Each row is a point. Each copy is the shape, with its points in the same order, stretched, turned, moved and blurred by noise. Some copies are also mirrored. Which?

Shape:
0:  .43  .34
1:  .00  .17
2:  .02 -.33
3:  .35 -.28
4: -.54 -.12
Copy 1 (5 x 2):
0: -.18 -.53
1: -.21  .02
2:  .34  .25
3:  .43 -.14
4: -.11  .75
Copy 1 is: mirrored
Copy 2:
0:  .03 -.46
1:  .20 -.19
2: -.10  .13
3: -.30 -.04
4:  .37  .22
Copy 2 is: only turned
Copy 3:
0:  .27  .27
1:  .01 -.13
2: -.43  .29
3: -.31  .65
4: -.38 -.54
Copy 3 is: mirrored
Copy 4:
0: -.17 -.73
1: -.21 -.25
2:  .21  .05
3:  .31 -.27
4: -.21  .40
Copy 4 is: mirrored

Shape, 6 rows:
0:  .61  .37  .25
1: -.57 -.37 -.27
2: -.21 -.10  .02
3: -.09  .13  .41
4:  .18 -.58  .16
5: -.05  .36  .13
Copy 1, 6 rows:
0: -.25 -.58 -.36
1:  .20  .50  .43
2:  .08  .23  .11
3:  .02  .14 -.39
4:  .60 -.18  .38
5: -.36  .06 -.32
Copy 1 is: only turned
Copy 2, 6 rows:
0: -.13 -.38  .65
1:  .15  .37 -.57
2: -.04  .19 -.17
3: -.39  .19  .21
4: -.22 -.33 -.39
5: -.01  .22  .37
Copy 2 is: only turned
Copy 3, 6 rows:
0:  .44  .50  .03
1: -.55 -.53 -.14
2: -.20 -.25  .03
3:  .06 -.11  .34
4:  .15 -.86 -.11
5: -.05  .40  .16
Copy 3 is: only turned
Copy 4 (6 x 3):
0: -.55 -.12 -.28
1:  .46  .05  .17
2:  .01  .09  .11
3: -.50  .42  .26
4:  .07 -.42  .18
5: -.33  .34 -.03
Copy 4 is: mirrored

Shape:
0: -.13  .18  .14 -.13  .14 -.45
1:  .02 -.17  .01 -.50 -.01  .46
2: -.52  .52 -.25 -.29  .01 -.12
3: -.46 -.35  .04 -.37 -.53  .08
4: -.67 -.18 -.18 -.31 -.40  .34
5:  .70  .04  .18  .12  .03 -.37
6:  .39 -.03 -.06  .21  .34 -.43
7: -.63 -.09 -.54 -.17 -.32  .23
8:  .33  .24  .43  .70  .45 -.33
9:  .22 -.64  .20  .27  .39 -.18
10:  .12 -.35  .22  .20 -.02  .33
11: -.07  .03  .09 -.64  .10 -.26
Copy 1:
0: -.27 -.04 -.15  .07  .39  .16
1:  .25 -.14 -.28  .07 -.19 -.10
2: -.26  .36 -.36  .19  .25 -.40
3:  .46  .08  .13 -.11  .38 -.34
4:  .43  .31 -.15 -.26  .23 -.53
5: -.47 -.56  .10  .15  .03  .40
6: -.43 -.14  .02  .14  .07  .41
7:  .19  .56 -.06 -.19  .08 -.53
8: -.57 -.38 -.17 -.27  .21  .53
9:  .05 -.08  .09 -.18  .15  .64
10:  .10 -.26 -.01 -.38  .00  .28
11: -.07 -.03 -.25  .39  .28  .00
Copy 1 is: mirrored
Copy 2 (12 x 6):
0:  .00  .42 -.05 -.06 -.41  .17
1: -.13 -.58  .30  .17  .01  .36
2: -.49  .32  .43 -.33 -.53 -.07
3: -.52 -.47 -.36 -.10 -.62  .13
4: -.75 -.34 -.04 -.39 -.46 -.08
5:  .68  .16 -.15  .69 -.10  .06
6:  .23  .41 -.17  .34  .09  .06
7: -.89 -.18  .06 -.21 -.25 -.28
8:  .77  .61 -.27 -.21  .10 -.31
9:  .04  .05 -.60  .07  .42  .25
10:  .17 -.35 -.24 -.03  .18 -.02
11: -.14  .01  .07  .17 -.35  .64
Copy 2 is: only turned

Shape:
0: -.20  .51 -.14 -.12  .15 -.18 -.18  .14
1: -.14 -.12  .32  .02  .43 -.10  .22  .29
2: -.03 -.21 -.68  .55  .23  .31 -.14 -.08
3: -.04  .21 -.47  .07 -.33  .08  .24  .16
4: -.08 -.12  .13 -.38 -.13 -.23  .18  .26
5:  .40  .13 -.60  .16  .63 -.62 -.03  .22
6:  .16 -.34 -.07  .03  .49 -.23  .28 -.12
7: -.21 -.03  .62  .04 -.17 -.37  .08  .04
8: -.02  .33  .26 -.39  .26 -.13  .32 -.33
9: -.02  .03  .12  .13  .26  .31  .36 -.31
10:  .44 -.06 -.51 -.10  .15 -.33 -.62  .32
11:  .23 -.04 -.18  .39 -.19  .32  .13  .24
12: -.05 -.38 -.28  .17 -.05  .33 -.50 -.25
Copy 1:
0: -.39  .09  .31  .13  .03  .01 -.14  .28
1: -.12  .35  .02  .06 -.26 -.10  .37 -.32
2: -.24 -.41 -.06 -.51  .01 -.53  .23  .12
3:  .08 -.37  .02 -.34  .36  .14 -.18 -.27
4:  .16 -.05  .21  .09 -.27  .19  .10 -.44
5: -.75 -.01  .39 -.24 -.53 -.46 -.15 -.17
6:  .05  .21  .29 -.11 -.46 -.44  .12 -.45
7:  .10  .07 -.08  .55 -.14 -.05  .07 -.27
8:  .15  .48  .32  .18 -.16 -.02 -.27 -.15
9:  .25  .36 -.09 -.09  .02 -.22  .10 -.24
10: -.64 -.37  .29 -.12 -.73 -.20 -.04  .24
11:  .07 -.17 -.52 -.28  .11  .03  .16 -.27
12:  .06 -.46 -.01 -.08 -.36 -.39  .28  .37
Copy 1 is: only turned
Copy 2, 13 rows:
0: -.04  .38 -.09  .11 -.10 -.20 -.40 -.46
1:  .34 -.30 -.07  .13 -.42  .03 -.52 -.32
2:  .08 -.10  .14 -.19  .56  .65  .04  .02
3:  .35  .29 -.05 -.29  .38 -.16 -.16  .09
4:  .11 -.12 -.04  .12 -.21 -.53 -.32 -.02
5:  .03  .06  .94 -.04  .04 -.04 -.11 -.86
6:  .18 -.45  .34  .29 -.02  .00  .00 -.36
7:  .26  .11 -.09  .39 -.75 -.22 -.34  .16
8:  .26  .02 -.39  .53 -.20 -.47 -.06 -.54
9:  .48 -.19 -.42  .20  .04  .19  .01 -.20
10: -.45  .05  .59 -.30 -.08 -.15  .14 -.46
11:  .49  .04 -.12 -.50  .04  .26  .00  .18
12: -.30 -.18 -.18  .07  .21  .33  .29  .28
Copy 2 is: mirrored

Shape (14 x 9):
0: -.19  .40  .14 -.23  .09 -.09  .03  .13  .18
1: -.31  .11  .22 -.05 -.03  .06 -.19 -.03 -.23
2: -.46 -.05 -.03 -.28  .22  .37  .15  .08  .08
3:  .07  .32  .16 -.06  .36  .05 -.38 -.07  .27
4:  .77 -.20 -.11  .00  .24  .05 -.02 -.54  .06
5:  .03 -.01  .16 -.26  .00  .19 -.37  .11  .06
6: -.12 -.14 -.10 -.44  .01  .01 -.04 -.12 -.02
7:  .37 -.25 -.24  .24  .03 -.17  .04 -.11  .00
8: -.51  .17 -.05  .22 -.06 -.23 -.04  .22  .05
9: -.19  .24  .05  .06 -.20  .04 -.10 -.12  .11
10: -.28  .33 -.31 -.21  .09  .02 -.18  .07 -.15
11:  .02 -.03 -.30 -.14 -.11  .15  .19  .08  .04
12:  .58  .09  .15  .07  .36  .16  .18 -.02  .03
13: -.09 -.19 -.08  .03 -.01 -.28  .08 -.03 -.18
Copy 1, 14 rows:
0: -.12 -.30 -.20  .25  .02  .13 -.15  .29  .09
1: -.27  .11 -.25  .13 -.05  .07 -.13  .11 -.05
2: -.35 -.21 -.14  .03 -.09 -.30  .33  .26  .42
3: -.11 -.24 -.25 -.05  .02  .17 -.31  .08  .35
4:  .39 -.01  .42 -.22  .77 -.04 -.04 -.28  .20
5: -.08  .14 -.22  .12 -.10 -.10 -.12 -.04  .39
6: -.08 -.06 -.07  .13  .18 -.39  .11  .00  .22
7:  .35  .05  .43 -.12  .22 -.05 -.16 -.27 -.07
8: -.17 -.12 -.09  .11 -.40  .06 -.29  .19 -.18
9: -.15  .03 -.02  .10  .04  .04 -.29  .30 -.02
10: -.14 -.20 -.45  .00 -.14 -.23 -.08  .38  .08
11:  .12 -.05  .13  .05  .09 -.27  .09  .21  .15
12:  .29 -.13  .21 -.06  .42  .36  .06 -.09  .18
13:  .07 -.01  .17  .07  .07 -.06 -.06 -.16 -.21
Copy 1 is: mirrored
Copy 2:
0:  .08  .41  .19  .43  .22 -.17 -.19  .08 -.10
1:  .06  .13  .05  .32  .25 -.09  .14 -.33  .19
2:  .09  .27 -.02  .28  .09  .68 -.03 -.11 -.41
3:  .40  .26 -.03  .13  .00 -.64 -.07 -.22 -.07
4:  .19 -.48 -.94 -.44 -.19 -.59  .04 -.17 -.27
5:  .14  .03 -.12  .19 -.20 -.21 -.27 -.44  .05
6: -.10  .11 -.46 -.13 -.03  .09 -.15 -.21 -.22
7:  .02 -.19 -.21 -.47 -.20 -.26 -.10  .26 -.01
8:  .00  .46  .64  .10  .10  .06 -.06  .35  .21
9:  .01  .11  .12  .28 -.18 -.16  .11 -.14  .18
10: -.11  .38  .30  .12  .18 -.24 -.11 -.13 -.46
11: -.18 -.03  .01  .06 -.22  .20 -.18  .09 -.42
12:  .33 -.22 -.29  .22  .19 -.31 -.06  .01 -.24
13: -.07  .06 -.14 -.30  .16  .01 -.08  .21  .11
Copy 2 is: mirrored
Copy 3, 14 rows:
0: -.17  .18  .10 -.03  .03  .20  .11  .64  .03
1:  .21 -.07 -.18 -.07  .02 -.10 -.08  .41 -.32
2:  .43 -.22 -.31 -.39  .01  .33  .44  .07  .08
3: -.22 -.11  .44 -.24  .30  .15 -.32  .16  .00
4: -.31 -.02  .32 -.70  .08 -.24 -.22 -.89  .69
5: -.12 -.38  .31 -.19 -.16  .12 -.24  .07 -.22
6:  .08 -.14 -.21 -.34 -.26  .02 -.01  .14  .27
7:  .08 -.06  .06 -.07  .08 -.30 -.07 -.54  .46
8:  .42  .04 -.24  .37  .11  .05  .07  .62 -.05
9:  .16  .17 -.07  .04 -.15  .13 -.06  .21 -.17
10: -.01 -.18 -.42  .13  .34  .04 -.11  .36 -.04
11:  .06 -.10 -.32  .00 -.08  .15  .30 -.16  .24
12: -.36  .05  .39 -.45  .35 -.11  .07 -.39  .42
13:  .24  .02 -.23 -.05 -.02 -.31  .09  .13  .34
Copy 3 is: mirrored
